Rows are points. Examples show where two turns around zero, p and q, send a point. Where does a point land after both, in the order given? Backwards means that the second turn is done in reverse. Each puzzle has new turns, and all numbers are rounded.

Turn p:
[1.4 2.7] -> [-2.5  1.7]
[3.5 1.6] -> [-1.1  3.7]
[-2.5 -6.1] -> [ 5.7 -3.3]
[-2.4  1.8] -> [-2.1 -2.2]
Turn q:
[3.7 3.5] -> [4.0 3.1]
[-0.6 -4.5] -> [-1.0 -4.4]
[-3.0  1.0] -> [-2.9  1.3]
Where do these land?
p, then q: [-2.1  4.3] -> [-4.7 -1.1]
q, then p backwards: [ 4.2 -3.3] -> [-3.1 -4.3]
p, then q backwards: [-2.1 -1.1] -> [ 1.0 -2.1]

Turn p:
[1.8 3.4] -> [3.6 1.4]
[-2.6  3.7] -> [0.5 4.5]
[-1.1 -5.9] -> [-4.7 -3.7]
[ 2.0 -1.3] -> [ 0.6 -2.3]
Turn q:
[2.5 1.1] -> [-2.6  0.8]
[-2.0  0.1] -> [ 1.4 -1.4]
[-1.0 -6.2] -> [4.8 4.0]
[0.4 5.0] -> [-3.6 -3.5]
Where do these land?
p, then q: [ 0.5 -4.1] -> [4.0 1.0]
p, then q: [-2.1 -0.7] -> [ 1.0 -2.0]
q, then p: [0.6 3.0] -> [-3.1  0.2]
q, then p: [6.0 1.8] -> [-2.6  5.7]
p, then q: [-5.0  0.0] -> [ 0.6 -5.0]

Turn p:
[2.4 0.8 4.4] -> [ 3.4 -3.5 -1.3]
[ 1.8 -1.9 -3.9] -> [ 0.1  4.6 -1.0]
[-0.5 -1.0 -2.0] -> [-1.2  1.9 -0.2]
[-2.8  6.7  3.4] -> [ 0.4 -5.5  5.8]
[-0.9 -4.6 -2.0] -> [-2.8  2.6 -3.4]
Turn q:
[ 2.5  3.8 -2.6] -> [-4.9  0.4  1.8]
[-6.6  0.0  0.7] -> [ 1.4 -0.2 -6.5]
[ 5.6 -1.0  4.4] -> [ 2.0 -3.7  5.8]
[-3.1 -2.2 -1.5] -> [ 1.7  2.5 -2.7]
[ 1.5 -0.6 -1.1] -> [-0.2  1.2  1.6]
Where do these land?
q, then p backwards: [-6.1 -0.9  1.5] -> [ 3.6 -4.4  2.9]
q, then p: [2.0 1.5 2.2] -> [-1.1 -1.2 -2.9]
q, then p: [ 1.9  2.5 -5.8] -> [-3.2 -3.7  4.4]
q, then p backwards: [ 2.2 -3.1  2.2] -> [2.2 3.8 0.5]

Turn p:
[ 2.6  1.9 -6.0] -> [-4.8  0.7 -4.8]
[-2.2 -3.7  3.2] -> [5.1 0.2 1.6]
[ 4.1 -1.9  1.5] -> [0.0 4.6 1.1]
[ 1.1  4.1 -2.9] -> [-4.8 -1.3 -1.3]
[-1.1 -2.6  4.0] -> [3.9 0.7 2.8]
[-4.4  2.2  0.2] -> [ 0.5 -4.9  0.6]
Turn q:
[-4.4  3.4 -3.1] -> [ 0.8 -0.8 -6.3]
[2.5 1.3 4.9] -> [4.0 0.9 3.9]
[ 0.7 -5.3  1.4] -> [-3.4  2.9  3.3]
[ 1.2  0.7 -3.2] -> [-1.3 -3.1 -0.9]
Where do these land?
p, then q: [-2.6 -1.4 -3.9] -> [-4.2 -2.5 -0.5]
q, then p: [ 2.3  1.9 -3.0] -> [ 3.4  1.8 -1.8]
q, then p: [-1.2  1.2  8.0] -> [-6.2  2.7  4.6]
p, then q: [ 1.5 -1.7 -1.1] -> [ 0.7 -2.0 -1.3]

Turn p:
[ 4.5  1.6 -2.9  8.2] -> [ 6.0 -5.9  2.6 -4.5]
[-0.6  2.5  1.5 -0.8] -> [-0.4 -1.2 -1.8  2.2]
[ 0.0 -0.6 -1.8 -3.3] -> [ 0.3  3.5 -1.6  0.0]
[-1.4  1.8  1.3 -0.2] -> [-1.2 -1.3 -1.4  1.3]
[ 4.7 -3.2  0.9 -3.0] -> [2.6 4.2 3.4 2.4]
[-7.2 -2.1  1.0 -0.8] -> [-7.3  0.7 -1.3 -1.4]
Turn q:
[-5.8  3.2  1.6  2.6] -> [-1.1 -0.3 -6.2 -3.7]
[-0.4  0.8 -0.8 -3.3] -> [ 0.8 -0.3  2.2 -2.6]
[ 1.3 -1.7  5.8 -1.6] -> [ 4.7 -3.9 -0.5  1.9]
[ 2.4 -3.5 -7.2 -0.4] -> [-2.0  6.1  5.0  1.8]
[2.4 1.2 0.7 2.7] -> [-2.3 -1.7 -0.7  2.5]
Where do these land?
p, then q: [-3.4 -2.6 -1.2 -0.4] -> [ 0.8  0.0 -0.5 -4.4]
p, then q: [ 0.2  2.8 -1.4 -0.1] -> [-1.1  1.7  2.2  1.0]
p, then q: [ 4.8 -4.9 -3.3 -3.8] -> [-3.5 -7.6  1.3 -1.2]
q, then p: [ 2.2  4.2  3.9 -1.3] -> [-2.5  3.7  4.2 -1.5]
p, then q: [-3.8  0.4  2.0  5.6] -> [ 6.1  3.5 -1.0 -0.4]
